Rows are points. The points of each table are mixes of a few directions, plus a little noise. How many directions does each table use, and how many do they share? Where both have some left over, give the other angles between the two spaces (their principal angles), to ten degrees, smallest first.

First (5 x 3)
[[ 32 -36 -28]
 [ 56 -25   7]
 [-70  55  25]
 [ -2  15  19]
 [-15  -8 -24]]
Second (6 x 3)
[[-10  18  17]
 [-45  38  20]
 [ 60 -40 -13]
 [-41  16  -9]
 [ 51   0  39]
 [-14 -31 -55]]
Directions: first 2, second 2, shared 2

First (7 x 6)
[[  3  -9   4   1  -5 -10]
 [ -8  40  -2  18 -19  36]
 [ -3 -12 -18 -32  49   0]
 [ -5  -5 -21 -33  53   8]
 [ 14 -11  41  52 -89 -34]
 [-16  68 -12  20 -14  65]
 [ 15 -72   8 -27  24 -67]]
Second (7 x 6)
[[ 18 -72  13 -21  15 -74]
 [-21  83 -16  24 -16  82]
 [-11  51  -8  14  -9  51]
 [ -1  -2   1  -1  -1  -1]
 [ -8  19  -2   3  -3  18]
 [  0   2  -3  -1   0   3]
 [ 16 -81  14 -24  16 -79]]
Directions: first 2, second 1, shared 1

First (10 x 9)
[[-35 -10  39 -33  -9  47 -23  14  12]
 [ 40  11 -44  36  12 -51  25 -17 -13]
 [-28  -9  31 -25  -9  37 -18  10   9]
 [ 73  22 -79  67  22 -95  46 -29 -24]
 [-26  -8  26 -24  -7  33 -14   9   8]
 [ 53  15 -58  50  17 -69  34 -20 -17]
 [-14  -4  15 -11  -4  17  -8   5   4]
 [-30  -8  32 -27  -7  39 -19  11  10]
 [-34  -9  37 -30 -10  43 -20  14  11]
 [ -2  -3   2  -2  -1   3  -1   1   1]]
Second (8 x 9)
[[-17   8   1  -2   1  16  10   9   5]
 [-28  55 -58  49   9 -14  70   1   9]
 [  9 -23  27 -24   2  24 -20  15  -5]
 [  1  20 -28  22  15   7  43  17  -2]
 [-23  15 -10  17 -37 -84 -43 -77  17]
 [ 19   9 -25  20   9 -22  19  -3  -6]
 [ -5 -29  46 -41   2  59 -24  32  -2]
 [ 43 -54  48 -41   0  12 -56   7 -15]]
Directions: first 1, second 3, shared 1

First (11 x 12)
[[  8   2   6  42 -13  24 -36   2  -6 -18   3  14]
 [ 20 -95 -56 -65  -8 -54  15 -25 -24  49 -39  21]
 [-11  58  39  63  -4  61 -26  22  -5 -28  28 -16]
 [ 11 -68 -37 -24 -18 -18  -1 -14 -29  27 -32  20]
 [-22   6   0   2  -5  37  19  16 -24  11   1 -21]
 [ 11 -58 -31 -21 -13 -11   0  -9 -24  23 -27  14]
 [ 17   6  10  18   4  -8 -27  -8   5 -11   8  12]
 [-21  56  28 -34  34 -12  44   9  19   9  32 -38]
 [ -2  36  19  50  -9  29 -27  12  21 -47   6  11]
 [ 21  17  24  36   5   6 -51  -5  -5  -5  25   7]
 [-31  41  -1 -73  29 -54  90  -2  72 -19  -1 -25]]
Second (11 x 12)
[[-16 -34 -32 -22 -18  -4  34   2  10 -12 -38   8]
 [-22 -61 -54 -23 -40  10  45   5   6 -17 -62  19]
 [ 17  21  29  42   7  25 -46   2 -27   9  34  -5]
 [  3  11   7  -7   9 -11   1  -3   6   0   6  -6]
 [ 26  69  57  19  48 -16 -46  -9   0  18  70 -22]
 [ 23  70  57   1  55 -32 -29 -11  12  16  66 -25]
 [-10 -23 -27 -20 -17  -5  29   2  11  -9 -29   7]
 [ 12   6  19  54  -6  41 -53   3 -38   5  22   1]
 [-16 -75 -55  25 -63  59   5  17 -35 -15 -68  30]
 [  6  26  18 -12  24 -24   0  -5  14   5  24  -9]
 [-16  -9 -25 -55   6 -42  56  -6  40 -10 -23   0]]
Directions: first 4, second 2, shared 2

First (8 x 18)
[[ 20  37 -22 -21  -6 -12 -33 -20  11  22   8  28  27   0 -26  -7   4  10]
 [ 32  81 -57 -40 -12 -16 -59 -52  22  44  13  58  70  -2 -66 -50   3  18]
 [-54 -52  20  20   9  20  61  21 -22 -34 -13 -38 -30   7  30 -19  -6 -19]
 [ -7  40  -7  -4 -62 -12  42  30 -27  18 -22 -50 -10 -14 -25  23  -8  33]
 [ 23 -38   2  -2  83   7 -84 -52  45 -13  38  83  31  17  20 -33  10 -40]
 [  1  24  20  11 -74 -14  53  61 -36  15 -36 -80 -43 -19  -1  79  -7  39]
 [-25 -26   8  12  10  13  23   6  -8 -20  -3 -14 -13   3  15 -17  -4 -13]
 [  2 -66  38  24  47   9 -13   5  12 -30  12   6 -28   8  56  25   6 -27]]
Second (11 x 18)
[[-12 -19  -1   0  18  29  15  11  41  16  -6  24  -8 -27  -6  20 -13  -6]
 [ 59 -10  47  28  -2 -65 -69  -2 -65 -45  21 -41 -17  56  65  37  35   2]
 [-21  44 -31 -17 -35 -10  20 -20 -35   1  -4 -21  27  14 -37 -65   0  12]
 [-75  44 -72 -40 -26  56  84 -13  38  46 -26  24  36 -44 -93 -87 -33   6]
 [-45  21 -42 -24 -10  38  51  -6  29  29 -16  19  17 -31 -56 -46 -22   4]
 [ 64 -40  61  35  25 -46 -73  13 -30 -37  21 -19 -33  35  82  81  28  -7]
 [ 15 -10  15   8   6  -9 -17   3  -5  -8   5  -4  -8   7  19  19   7  -3]
 [ -3  13  -8  -4  -9  -7   2  -6 -12   0   0  -7   7   6  -9 -17   2   2]
 [  1 -50  20  10  43  34   1  23  66  16  -3  38 -26 -38  19  64 -13 -15]
 [  7  52 -15  -6 -45 -48 -12 -25 -80 -24   6 -46  26  48 -11 -65  19  15]
 [  8 -43  20  12  36  23  -6  20  49  10   0  29 -23 -26  23  59  -8 -12]]
Directions: first 3, second 2, shared 1; angles 80

First (11 x 20)
[[-45  14  50 -27  16  32 -22  -5  -2 -18 -39 -26 -12   2 -64  47  69  55
  -25 -24]
 [  9  -3 -10   5  -3  -6   4   1   0   3   8   5   2   0  13  -9 -14 -11
    5   5]
 [-32  10  35 -19  11  23 -15  -3  -1 -13 -28 -18  -8   1 -45  33  49  39
  -18 -17]
 [-28   9  32 -17  10  20 -14  -3  -1 -11 -25 -17  -7   1 -41  30  44  35
  -16 -15]
 [ 21  -7 -24  13  -8 -15  10   2   1   9  19  13   6  -1  30 -23 -33 -26
   12  11]
 [ 57 -18 -64  35 -20 -41  27   6   2  22  50  33  15  -3  81 -60 -88 -70
   32  30]
 [-20   6  23 -12   7  15 -10  -2  -1  -8 -18 -12  -5   1 -29  22  32  25
  -11 -11]
 [ 38 -12 -42  23 -13 -27  18   4   1  15  33  22  10  -2  54 -40 -59 -46
   21  20]
 [-42  13  48 -26  15  30 -21  -4  -2 -17 -37 -25 -11   2 -61  45  66  52
  -24 -23]
 [ 13  -4 -15   8  -5 -10   6   1   0   5  12   8   4  -1  19 -14 -21 -16
    7   7]
 [ 30  -9 -33  18 -11 -21  14   3   1  12  26  17   8  -1  42 -31 -46 -36
   17  16]]
Second (9 x 20)
[[ 34 -57  13 -18 -62 -55 -26  12 -17 -16 -22 -95 -15  25  20 -60 -57  -7
    6 -22]
 [-52  36 -19  43  32  36  -1   8 -25 -11  24  54  13  10 -17  48  21 -11
    6  17]
 [ 15   7  -7  12  27  26  15 -22   5  12 -22  40  10 -18 -19  20  16  14
   -9  -5]
 [ 34 -33   3 -15  -3 -13  10 -16  15  32 -18   3  36  24 -10 -17 -24  12
   27 -16]
 [ 27  -3  20 -58   5 -19  25  -8  58  43  11   2  17  -4  13 -22  10  18
   14   4]
 [ -4  24  23  -4  22  -1  10  13  13   3  17  -8   4  10  15 -12  31  19
   -4  13]
 [-42  39 -19  66  21  43 -17   6 -52 -48  -6  24 -30 -25 -15  45  27 -14
  -36  10]
 [-18 -15 -17  28 -39  -9 -37  13 -49 -47 -10 -40 -37  -3   3   0 -33 -29
  -15  -7]
 [  2   3   2 -56  -4 -11  18  -7  49  32  23  20   2 -19   7   1   7  -1
   11   8]]
Directions: first 1, second 5, shared 0; angles 60
